Each wall is flat, endless, passes through zero and stands at right angles to its row. A trip goes straight from one point to another. List the walls that it crosses, first one first.

Walls:
(1): [34 72]
(2): [ -4 -32]
(3): [42 16]
(4): [-39 -43]
(5): [-42 -30]
(6): [-63  15]
(7): [ 40 -15]
Trips:
[ 1 47] to [-38 -13] => 3, 5, 4, 1, 2
[28 17] to [10 11] => none
[5 9] to [33 50] => none
[-22  51] to [ -3 -61] => 5, 4, 1, 2, 7, 6
[25  7] to [15 74] => 7, 6
[-17 -35] to [  9 -56] => 7, 6
[-32  27] to [-48  25] => none
[-16 -24] to [ 15 -33] => 7, 6, 3

Walls:
(1): [-53   9   4 -53 -26  40 -67  17  -8  36  16 -28]
(2): [  3  82 -34 -25  17  82  15 -84 -23 -35  -6  18]
(3): [-32  40  28 -40 -16  27  17  26 -45 -60 -83   8]
(4): [-39  51  25  -4 -93 -26  42 -76  19  22 -17 -24]
(5): [ 66  17 -33   6  29  44 -41 -70  -2 -14   1  34]
(6): [ 14 -40 -40  -4  22 -11  34 -20  10  37  -8  19]
Trips:
[  2  64 -24  38  -3   6  29 -16  32  40   0  38] to [ 32  14 -55  30  29   4  42 -14  18  12 -17  83] => 4
[-68 -11  63  -6 -73 -29  32  37   0 -20  14 -18] to [-23  77 -51   4 -11 -24  25 -29 -39  19  14  53] => 2, 1, 6, 5
[   3  -35   30  -32  -11  -14   23    4  -14  -70  -21 -100] to [ -8  -8 -14 -24   1 -10 -53  31  20 -17  72   6] => 1, 4, 3
[ 10  54  -5   0  27 -12 -22 -24  73 -29 -49  50] to [  9  73   6   6   9  48  59 -52   5 -27 -14 -34] => none
[ 64  55  21   3   6  58 -36  -1  44 -38  66 -55] to [-41   9   8 -20  61 -12  13  19 -47 -46 -12  50] => 3, 1, 5

Walls:
(1): [ 20  28 -45  -3 -59 -10  20   9 -21  43  -6   6  22  93  26 -33 -41  -7
   6 -38  29  59   6  34  67 -21  -9  46 -45  -6  39 -31  45  59 -56  51
  13 -11 -59  67  24 -50 -22  50  98  29  50  33]
(2): [ 13  31  -2 -42 -54  17  40   3  -3  17  -3 -18   7  -3  21  35  22  -3
 -88   9  76  52 -25  12 -24  13 -46 -13 -24  97  50 -12  33  61  49   3
 -22  -3 -66  14  -5  -1 -25 -54   0 -37 -86  50]
(3): [-73  25 -22   0 -54 -41   6  36  17 -14 -19  37  11  74  -1  62 -61 -35
 -31  16   7 -16  26  23 -42 -33  72 -28  24 -16  40  19 -34  -2 -68  29
  40  21  78  38 -32  16 -76 -10  10  -2  47  29]
(4): [-50 -37 -72  29   3   8  11   5 -42  -1  11 -40  32  -5  -9   7 -19 -49
  14  -1  23  -5  30 -28  41 -21  11  19 -18 -21  -1  34 -33  21 -25   9
   4  57 -12  30 -41 -67 -41  13  18  29 -27  21]
(5): [-18  33 -34 -17  -1 -80 -41  -7  54  36   9 -16   9  14   3 -34   3 -14
  -5  14  44 -53 -27 -42  19 -78   8 -13 -19 -79  20 -31 -49  -6 -35  19
 -71  13  46 -38 -48  20  -4 -37   7 -27  24  -1]
Trips:
[ 31  -8 -79  26  58  27   8   8 -11  38  22 -16  53  22 -53  84   1  29
  30  -2  -5 -60  30 -11  12  -9 -63  31   7  -7  13 -23  -4 -12 -63 -31
 -41 -18 -31  -3  -1  18 -71   4 -21  16 -43  45] to [ -8 -40  40  23  44  68  24  15 -33   3 -28  37  -8 -36  29  32 -24  34
  21  -8 -28   5 -57   0  25  -6 -55  27  -4  25 -38 -46  -4 -39  33 -29
  19   5 -16 -35  -4  17 -51 -29  -2  27 -22  -9] => 1, 5, 4
[-64  10  46 -15  17   6  51  -6  20   2   6 -52  -5  35 -32  18  23  26
  99  19  15  23  34 -38 -14 -43 -61 -36  39  10 -15  30 -31  51  -6   1
 -16 -36 -30  -6  19  32  -4  48 -50 -48  -1 -49] to [ 47  49   2 108   9  -5 -30  -5  41 -10  -7  34  24   9 -16   6  59 -27
 -80 111  -7 -14  -7  -5 -14 -63  -4  68 -42 -40 -17  21  29  14 -65  17
 -16  20   3 -44  34   6 -29 -43 -68 -40  46   2] => 5, 3
[  -5   59   39   10    3  -37   15  -10   52   64   20  -27   31   34
   57  -54   60    6   55  -30  -37   -9    0    2   43   31 -102   47
   97   -9    5   37  -48  -54  -17   61   19    1   25   23   -6   -1
   19   25   -4  -26   -4    7] to [-40 -49 -12 -36 -31  18 -16  27 -21  36  -4  -2  15 -35   0 -60  23 -75
 -41   1 -11 -28 -69  -9 -40 -20 -37 -13 -59  -8  33 -11  48 -37 -31  49
 -46   0  22  53  34  -1 -30 -34   1  43  24 -23] => 4, 3, 2
[ 26 -15   2 -59  23 -53  39   6 -13  28 -13  93  18   7   0   7 -10 -52
  -3  -6  42 -46  25 -49  70  16 -44 -49  12  11   4  38  22 -22 -35 -57
 -62 -71  -5 -56 -28   2  -8  58 -42  12  18  54] to [  9   2   4   9   0  30  96 -54  46 -54  26   8 -48 -21  23 -32  35 -21
  25  55  54 -17 -15  34 -20  43  56 -31 -18   6 -17 -32  14  24  12 -70
  37  19 -15   3   7 -17  17   3   3 -21 -40  10] => 2, 5
[-23 -11  40  54   3  -1   1 -24  46  62  69  -9  19  -4 -59  21  -1 -42
 -57  57  12 -35 -45 -27  23  33  33 -44  36  11 -52 -34 -18  20 -19 -43
 -55  12  14 -26 -17  24 -63 -14 -13 -50 -51  -7] to [ 79  25   4 -18  25   3 -27  -8  58  19  60 -15  20 -24  31  35  14 -19
  12  10 -52 -33 -41 -14   9  11 -47 -52   0  -9   1  45   4  11 -44 -32
   6  17  34  21  18 -18  20   4  19 -38   3 -53] => 4, 3, 2
[ 29   0 -21 -21 -23  11 -62 -76 -35 -38 -33  25  16  -8  65  -6 -20  49
 -42 -14 -10  47  64 -32  -9 -15  14   0  14   3 -33  -7  18   6  -4  21
  75  48  85  40  34  -3 -21  49  15  19  -4  36] to [-58 -45  -2  19  24  54 -41 -31  53   6  57 -12  46 -19 -41  17 -27  15
  48 -39   9   4  -4  56  20  -6  59  59  43   5 -50  30  27  33   4  -2
  31 -13  11  37   7  15 -18  16 -15 -30  20  -6] => 1
[ 14 -60 -24  34 -16 -28  49 -12  18  -2  38   4 -15  14 -19  19  34  70
  50 -23  26   0  68  18 -37 -67  38  25 -27  15  63 -37  11 -12  -5  25
  42   2 -21 -38 -53 -51  72  -9  41 -26  50 -22] to [ -8  53 -29 -48 -21 -59 121  -6   6  44  -4  -6  37  34  41   2  32 -94
  18  22  13 -26 -44  17   6  20 -40 -49 -37 -32 -74  27 -36 -14  14   3
 -12 -19 -10   0 -36 -61 -20 -35 -16  36 -14  72] => 2
[-49   4 -23  56  37  36  13 -11 -25  60   7  14 -68  15 -40  47  44   5
 -21  17 -65   5 -55  77 -40  35 -29  61  -4   4  18 -10   7  67  12  -3
 -32 -57  20  28 -12  -3  32  35   3   9   4 -15] to [  60  -48  -33    7  -25 -120   15    7    8   85  -43   44  -38   50
   54   40    4  -12  -20   20  -27  -69  -41  112  -29  -66   -9  -36
   26   -6  -39    4   -6  -10  -20  -31    0   21   28   37  -36  -46
  -24  -14  -14  -40    0   12] => 3, 5, 2
